Every row gives one point. A path goes straight from each point to the next, and from the last back to the first. The post is the endless flat space through its rows: a point in 2 columns, a line in 3, a plane in 4, and so on, so that a path can go around it. How many times does the path go around the post? Going back the other way cancels.

Post (2 x 3):
18 23 -40

2 -6 16
Path (21 x 3):
11 -30 -7

24 -30 -37

-4 -7 -29

-33 5 -5

3 30 2

32 42 -4

23 21 -8

28 72 -22

41 19 16

44 -21 -15

13 -3 -63

-33 1 -16

-7 25 13

31 51 9

33 -2 17

38 -25 -21

-10 -15 -50

-28 21 -44

-18 33 4

20 20 18

21 1 13
Times around: 3

Post:
17 23 -3 -57 -28 -8 -16 -27

-9 12 43 74 -7 15 10 -2

30 -1 16 -32 38 -35 -1 -25

-12 6 1 58 17 43 29 0

26 8 -10 -24 4 -52 18 -2

38 6 24 -56 -1 -25 42 -21

-13 22 33 57 10 41 5 45
Path (6 x 8):
9 2 38 -1 8 -6 -22 33

21 8 -51 8 7 -21 -7 6

31 51 12 21 14 23 0 -4

4 39 40 -38 -3 31 17 -27

10 36 34 5 22 5 20 -22

-45 16 -5 5 -15 5 -3 12
Times around: 1

Post:
1 1 -15 46 -11 15 57 -31 -33 -2 6

-8 44 -11 40 32 10 51 -35 -3 -18 -25

-43 -24 -22 -14 6 21 -8 24 44 10 51

-32 -15 -11 -28 8 8 3 -51 20 6 21

-11 -45 -17 -23 10 -48 -12 51 24 1 8

-6 5 9 15 -22 -12 -45 34 -17 -5 35

-6 -15 -35 10 28 -48 -12 9 30 32 34

8 11 29 39 32 47 42 -60 18 23 -14

-2 -22 -40 -2 -11 3 -36 14 22 19 0

-10 2 -11 34 -45 -37 -10 22 31 -5 15
Path:
14 -12 -42 20 25 50 -39 3 34 13 25

-7 15 -14 16 -12 14 11 25 30 -7 23

3 3 22 -16 -16 26 11 -20 3 1 -6

-10 1 -8 -10 -14 -43 4 -5 11 9 -26

-19 -35 1 36 7 35 9 -26 55 50 -11

-9 -29 -15 8 29 -36 6 1 -30 -21 -10

11 -90 -34 2 -32 49 0 9 -9 -10 19

0 -1 9 -5 -5 34 -26 -17 47 -16 30

-8 -41 -45 18 1 -23 -9 -39 15 -7 15

-9 -5 -12 24 16 20 -13 9 15 6 -21

-30 -19 -35 22 -36 0 10 3 18 45 26

-15 34 -9 30 -38 3 -5 -11 -2 29 36

20 45 -16 38 25 -13 11 29 38 22 45

8 28 -12 44 27 -17 -19 -23 59 30 43

-14 -12 -7 14 15 17 -18 -22 22 -38 -8

-35 -43 -34 21 9 -18 15 -35 15 12 -2

-7 10 -11 97 7 -33 58 1 -10 21 4

-12 -22 16 -28 22 -21 26 -18 6 17 -24

-8 -15 -25 -17 -6 -31 42 -33 20 26 52

37 3 -33 26 -2 52 13 -23 30 7 2

-1 -2 -69 24 65 14 -23 30 -9 -14 36

-25 -17 -15 -8 -18 3 -48 -36 16 1 35

33 -28 -9 21 20 14 0 -19 -20 -1 40

-4 45 19 -4 -1 3 5 -37 0 -15 47

-15 58 30 6 60 -16 35 -34 5 17 31

-38 34 -16 32 -6 -19 4 -6 -10 15 19

-13 -24 -16 32 -1 -66 21 -64 8 23 -5

-11 -8 21 49 60 23 -29 17 42 2 22
Times around: 0
